Each row of a before or after table is a point. One or more steps were done to the points. Then noise was added and the rows were shuffled. The steps act on how far a point lies along the listed directions, d1 being the first. Write out the steps. A step turns or swaps two directions, mirrors them in a line or flattens them onto one, adds a multiple of one to another, or multiplies one. Angles are multiples of 10 degrees, from the lower direction toward the higher: turns from -170 to 170, lines from 10 to 170 but not 90. Use the fewest steps. Two steps may share a direction if one is a turn and the other turns, adds or multiplies; they go together, in the order done. Otherwise the lowest direction goes first.

Directions:
(1): [-41,35,16]
(2): [-5,19,-52]
(3): [38,39,11]
Before, 10 rows:
[[63,-12,-28],
[-18,0,-23],
[-8,-24,11],
[21,-76,5],
[7,-25,-67],
[5,0,15],
[-9,-9,28],
[-28,-22,33],
[-27,-6,15],
[-22,47,57]]
After, 10 rows:
[[-1,-8,11],
[30,3,-57],
[-34,-14,14],
[-6,11,-21],
[-37,28,51],
[6,-91,3],
[-23,-23,25],
[72,-3,-27],
[-44,-39,26],
[-15,-32,8]]
Steps: add 0.7 times d2 to d3

Directions:
(1): [30,-31,4,47]
(2): [-10,2,-62,13]
(3): [55,5,-15,-30]
Before (13 x 4):
[[11,-8,-32,-8],
[-23,-18,12,74],
[-30,21,2,-33],
[3,5,54,-28],
[1,34,-26,-34],
[-9,14,2,-45],
[-9,7,8,-1],
[5,0,-13,-6],
[-68,9,-21,-11],
[-78,35,-2,-12],
[-41,-4,84,-59],
[0,28,38,-65],
[15,3,40,-31]]
After:
[[17,19,-8,-68],
[-30,-1,-17,-3],
[-3,16,28,-38],
[-40,31,16,-19],
[39,-33,91,-37],
[-22,2,35,-26],
[-15,3,76,-16],
[16,-16,57,7],
[64,1,-48,16],
[0,-17,48,12],
[-17,2,-5,-1],
[9,3,6,-5],
[31,41,13,-70]]
Steps: turn d1 and d2 by 40 degrees; multiply d3 by -1

Directions:
(1): [14,-23,-51,12,-25,30,-57,-7]
(2): [15,-42,3,-27,27,5,-5,69]
(3): [8,16,57,22,-22,58,-12,17]
Before, 8 rows:
[[25,-60,-70,-29,-9,21,-51,48],
[3,-59,-46,-37,69,-50,17,21],
[2,-22,-8,3,-6,30,-47,31],
[7,10,-30,40,-39,8,-15,-87],
[8,8,39,21,-10,-12,16,49],
[14,-9,24,9,-15,61,-11,10],
[-10,11,79,-2,-4,35,17,16],
[-2,-37,-28,-46,45,-18,12,33]]
After (8 x 8):
[[-20,-1,-60,2,28,-57,23,-88],
[22,7,45,42,-42,58,-9,-29],
[14,-35,2,-23,17,26,1,43],
[-5,-23,-26,-11,10,-7,-19,22],
[-19,-4,-48,-25,22,-41,15,-44],
[1,-25,-75,-29,-5,-33,-1,-15],
[10,-10,4,11,2,-32,16,51],
[1,-40,31,-30,19,14,1,50]]
Steps: multiply d1 by 0.4; turn d2 and d3 by -70 degrees

Directions:
(1): [24,-23,-17,39,73,-20,-15,20,-5]
(2): [13,-14,8,-46,21,3,22,-10,-76]
(3): [-4,7,50,53,2,36,46,14,-15]
(4): [-14,-24,71,-23,14,0,-50,11,11]
Before:
[[-27,7,39,-61,-45,-2,-108,-3,54],
[-18,22,46,-8,-30,31,33,-14,-41],
[-28,15,36,30,-68,16,30,17,38],
[4,-14,19,-11,31,-8,-14,8,-12],
[2,-13,6,10,53,-16,-14,18,-17],
[9,17,-23,-23,-5,-15,-11,9,-26],
[-28,-28,108,12,12,22,-17,20,18],
[-3,4,14,37,20,5,-1,3,15],
[21,7,-18,-11,12,-31,-74,4,31]]
After:
[[21,7,-17,-12,15,-32,-77,4,30],
[-30,-37,132,4,15,24,-35,22,20],
[-19,25,47,-7,-32,31,33,-14,-40],
[-5,5,15,38,20,2,2,2,15],
[-29,16,35,31,-70,14,27,14,40],
[2,-18,26,-14,34,-8,-19,9,-6],
[-32,0,63,-68,-41,-2,-127,0,57],
[14,16,-24,-21,-7,-18,-11,10,-28],
[-3,-13,12,9,55,-13,-18,20,-17]]
Steps: multiply d4 by 1.3
